Each row of a before or after table is a point. The points were changed in one or more steps. Then noise was added and the rows were shuffled. The steps act on columns, c1 being the first. Name the steps. A step turns or swaps two columns, mirrors them in a line or flattens them onto one, adds a multiple of one to another, or multiplies or shifts one. Angles are multiples of 10 degrees, from the lower column toward the higher: turns from -170 to 170, lines from 10 to 170 but not 90. Use the fewest steps. Two steps may share a column if one is a turn and the other turns, adds or multiplies; they go together, in the order done. Otherwise the lowest column goes first.
In the rows, 128 means zero.

Before (14 x 2)
[[116 114]
 [190  84]
 [131  61]
 [111 114]
 [216 157]
 [130 128]
 [135 126]
 [166  79]
 [128 103]
 [124 138]
 [112 146]
 [138 103]
 [101 116]
 [138  82]]
After (14 x 2)
[[116 112]
 [134 128]
 [175  86]
 [209 172]
 [131 105]
 [114 112]
 [141  63]
 [141 106]
 [109 141]
 [105 113]
 [146  85]
 [131 129]
 [198  96]
 [124 138]]
Steps: turn c1 and c2 by 10 degrees

Before (10 x 4)
[[145 158 232 191]
 [ 89 134 127 134]
 [103 126 104 120]
 [ 97 106 104 141]
 [ 98 125 121 102]
 [125 126 129 134]
 [146 132 133 117]
 [122 147 107 157]
 [157 113 215 195]
 [115 121  93 148]]
After (10 x 4)
[[163 132 140 122]
 [ 51 148  61 191]
 [161 152 140 148]
 [141 142 160 146]
 [134 111 154 155]
 [111 120 129 114]
 [160 122 113 131]
 [ 59  98  40 195]
 [130 131 129 129]
 [168 129 123 103]]
Steps: add 0.3 times c4 to c1; turn c1 and c3 by 160 degrees; multiply c2 by -1

Before (13 x 9)
[[102 129 133 122  91 105 165  84 121]
 [133 107 126 114 170  79 138 186 108]
 [127 117  84  69 141 139  97 177 134]
 [119  96  98 140 114 133 111 107 123]
 [ 91 109 128  78 106 124  99 134 175]
 [121 134  68 117 125 103 166 155 122]
 [ 98 111 139 141 114 110 140 131 114]
 [ 51  94 140 193 163  95 159 136  70]
 [107 116 126 191  86 119 119 159 148]
 [108 229 111 137 192 137 139 135 103]
 [ 82  68 118 134 197 157 169 114 125]
 [118 102 142 140 167 112 129 196  81]
 [ 60 126 155 125  81 157 164 128 146]]
After (13 x 9)
[[122 163 177  99 125 115 166 161 123]
 [105 124 127 153  89  90 164  93 118]
 [102 139 122 168  86 132 118 161 136]
 [140 144 115  73 171 104 139 201 114]
 [106 135 108 138 113 113 141 138 111]
 [ 86 180  99 144 198 148 170 103 114]
 [ 59 112 107 124  82 156 162 121 122]
 [ 77 142 116  74 106 128  99 134 150]
 [133 138 103  92 168 135 129 198  96]
 [121 171 130 153 115 125 111 106 124]
 [119  62 207 133 195 137 140 132 107]
 [ 76 147  97 187 165 102 159 146  70]
 [123 165 155  34 142 154  99 170 135]]
Steps: turn c1 and c9 by 20 degrees; multiply c9 by 0.7; turn c2 and c3 by 140 degrees; add -0.7 times c8 to c4; turn c6 and c8 by -20 degrees

Before (12 x 12)
[[151 122 151  88 163 102  95 121 130 160 105 128]
 [119 133 161 150 134 111 138 147 130 135 137 121]
 [118 114 117 161 130 121 121 111 105 110 154  80]
 [148 116 120 133 152 112 131 178 157 101 155 118]
 [152 115 113 124 149 127 129  91 110 137 104  96]
 [131  92 152 135 122 114  96 141 138 110 112 138]
 [139 116 127 134 122 150 113 139  88 111 139 126]
 [ 99 154 147 119 133 158 119 169 138 114 109 109]
 [142 135 103 143 125 101 131 114 131 148 169 134]
 [170 159  96 138 167 111 125 118 121 112 127  97]
 [125 118 110 106 107  75 124 133 114 153 133 117]
 [112 150 151 110 120 106 158 118 111 111 176 119]]
After (12 x 12)
[[120 115 178 106 112 126 122 112  58 108 153 175]
 [129 110 169 129 162 128 125 134  87 153 134 141]
 [149 160 206 140 125 133 120 170 157 115 110 153]
 [142 144 209 138 163 131 160 116  78 110 178 142]
 [106 115 182 141 113 124 131 180 217 102 156 129]
 [114 129 164 112 132 127 129 114 135 150 167 119]
 [117 119 187 120 136 124 112 139  11 111 135 125]
 [ 93 115 176 146 107 127 129  89  73 136 105 150]
 [129  91 211 119 123 123  98 141 156 109 111 119]
 [107 117 212 182 120 128  95 121 134 159 104 120]
 [ 80 155 159 144  92 136 125 116 104 116 128 142]
 [136 130 219 115 111 129 140 145 134 137 136 139]]
Steps: turn c1 and c12 by -160 degrees; flatten c2 and c6 onto the line at 10 degrees; shift c3 by 60; turn c4 and c5 by -140 degrees; add 0.3 times c11 to c5; multiply c9 by 3

Before (11 x 20)
[[114 154 106 108 146 101 103 107  72  78 144 103 100 151 105 131 111 132
  154 146]
 [123 171  80 143 155 111 116 158 154  79  76 179  96  82 109 155 147 125
  121 155]
 [132 169  60 116 156  88 114 158 133 138 160  96  75  79  84 138 104 176
   90 169]
 [121 116 126 110 100  95 170 112  87 129 120 121  88 148  85 136 108 115
  108 161]
 [142 106  52 143 127 128 173 121 105 153 135 117 157 155 140 128 109 167
  109 144]
 [101 114  78 110 101 135 148 141 122 150 104 138 156 161  65  82 135 108
  107 160]
 [137 111 137 139  91  75 145 118 144  69 158  93  94  86 125 172 109 154
  140  99]
 [114 175 143 147 179  58 127 110 128 131  87 123 158 106 141 170 119 133
  158 171]
 [155 174 103 108 147  72 163 106  78 112 109 125 108  90 125 101  87 120
   92  96]
 [162 127 134 165  95 130 178 120  94  94 148 146  84  84 147 155 163 126
  165 121]
 [109 110 129 129 163  61 109 163  96 150 152 176 161 155 119 168 131 171
   96 164]]
After (11 x 20)
[[114  85 146 109 144 161 104 107  74  79 135 102  72 155 103 127 109 133
  153  97]
 [123 130 188 143 150 128 118 156 152  77  71 181  62  94 109 152 150 122
  120  78]
 [116  86 169 150  88 178 125 108 127 130  64 120 188 126 143 168 119 134
  157  62]
 [103 193 119 108 188 113 149 141 123 152 110 139 188 150  68  84 135 108
  107 121]
 [138 181 157 142 202 131 173 121 105 152 137 119 187 153 138 128 109 167
  109 135]
 [154 130 165 104 135 178 165 106  79 109  91 128  87  99 127 101  88 119
   92 113]
 [133 190 199 116 165 177 112 158 132 140 142  93  21  92  85 139 105 177
   88  71]
 [136  97 107 141 130 188 146 117 143  69 140  90  62  78 124 169 108 153
  138 157]
 [118 190 102 112 146 157 165 111  85 127 108 122  48 136  85 137 109 117
  108 114]
 [106 214 148 132 115 200 110 166  97 150 127 174 196 167 119 166 132 170
   97 118]
 [162  66 109 166 129 134 176 120  94  92 144 147  43  75 147 153 165 128
  162 132]]
Steps: turn c2 and c20 by -130 degrees; add -1.5 times c19 to c2; turn c5 and c14 by 20 degrees; turn c3 and c5 by -120 degrees; mirror c6 and c11 in the line at 80 degrees; multiply c13 by 2
